Each row is a point. Any point is a mix of the corners, with weights that add up to 1. It lies inside the corners' shape when no weight is negative. Say inside or outside, and name the corners with a negative weight.

Corners:
(1): [ 10 -42]
(2): [-19 -56]
(3): [ 9 45]
Points:
[-2 -7] -> inside
[26 -6] -> outside (2)
[ 3 50] -> outside (1)
[18 49] -> outside (2)

Corners:
(1): [-11 -15   4  43]
(2): [ 20  -2 -48 -30]
(3): [-54   4  22 -43]
(4): [ 35 -24 -11  11]
(5): [-22  17  24  23]
Points:
[-60   6  50 -27] -> outside (1, 2)
[  9   0 -29 -16] -> inside
[-13  -1  17  24] -> outside (2)
[-6 -7 -4 21] -> inside
[-13  -9 -13   1] -> outside (4, 5)
[-5  3  6 -8] -> outside (1)
[ -7 -15  21  28] -> outside (2)

Corners:
(1): [-11   9  -8  -7 -38  14]
(2): [ 26  23  40 -17 -28  20]
(3): [ 28  16  -6   6 -28  24]
(4): [  5 -56   4   0  36 -31]
(5): [  5  28  22  17 -17  29]
(6): [  2 -54  -2  18  10 -60]
(7): [  2  -9 -15   8  30 -48]
Points:
[  9   9  14   7 -16   0] -> outside (4)
[16  3  6  8  0 -5] -> outside (1)
[ -5  -1  -3  -1 -24   2] -> inside
[ 13   1   3   1 -21  15] -> outside (7)
[  5 -44   2   6  18 -35] -> inside
[ -1  31  16  12 -23  14] -> outside (3, 4)
[  5 -27  -1  -1   0 -21] -> outside (5)

Corners:
(1): [-16  -2  10  15  33 -11  10   3]
(2): [ -7  26  -3   9 -42  11  18  24]
(3): [  6  40  10  23   7   4 -39  17]
(4): [-26  36   4 -16  11 -18  -3 -14]
(5): [-40  -5  -3  36 -37  39 -25  -6]
(6): [  6  -6  22  -3  18 -33 -48  -6]
(7): [-40   2 -13 -34   2  60  37 -29]
(8): [  6  18 -20   5 -11 -14  32  -6]
(9): [ 29   2  20 -14  10  -3  10 -27]
Points:
[-16  19   6   4  -6  13  -5  -7] -> outside (6, 8)
[-18  18  -2   8  -9   2  -4   2] -> outside (9)
[-11   6   1   1   0   0  12 -10] -> outside (3)
[-20   9   1  -7   5   7  -4  -9] -> outside (9)
[-18   2   5  15   1   6  -7  -3] -> inside
[-21   2   2   4   2  34  17  -3] -> outside (4, 6, 8)
[-29   4 -14 -36   2  44  54 -29] -> outside (3, 5, 6)

Corners:
(1): [ 59 -36  -5  11 -20 -43   2  15  20 -27  39]
(2): [ -5  43  40  22  31  42  -8 -36   8  14   8]
(3): [ -1 -39   7  55 -12  22 -43 -23   3 -31 -59]
(4): [  6  25  -5 -13 -12  18  24  31 -41  12  -4]
(5): [ -1  42 -14   1  18 -39  20  44  12 -34  -9]
(6): [-36 -12 -23   0  46 -14  39 -58  17 -25  -4]
(7): [-19  12  16  16 -54  40  12  11  43 -18 -60]
(8): [-23 -54  35 -42  38  16  18 -59 -15   8 -49]
(9): [ 15 -31 -21  24 -18 -54 -17  -3  25  33  17]
(10): [-14 -14   2 -55 -25  59 -13  13  21  39  46]
(11): [-22  -2  41  39 -34 -26   1  37 -22 -12 -11]
(12): [  0  25  18 -48  -3  -4 -18 -58 -22   8  -3]
Points:
[-14   7  -2  -6  -5  27   3 -14   6   5 -28] -> outside (1, 11)
[-18  11  16   3  -3  11   3  -1 -10   6 -17] -> outside (1)
[ -1 -25   7  33  -9  13 -26 -17   3 -20 -38] -> inside
[  9   8   3 -31  11   3  12 -21   8   6  18] -> outside (3, 11)
[ -8 -23  11   1   7   6  -1 -23  -2  -2 -26] -> inside
[-22 -19  16   8 -20  38  -1  -2   8  21 -11] -> outside (1, 5, 12)
[-13  -8  -5   7  11   1  10 -23   4 -12 -13] -> inside
[-12  11  10  -5 -11   8  -2 -12   1   2 -21] -> outside (1)
[  0 -16   5  14  -3   2   2  -2  13  -9 -11] -> outside (12)
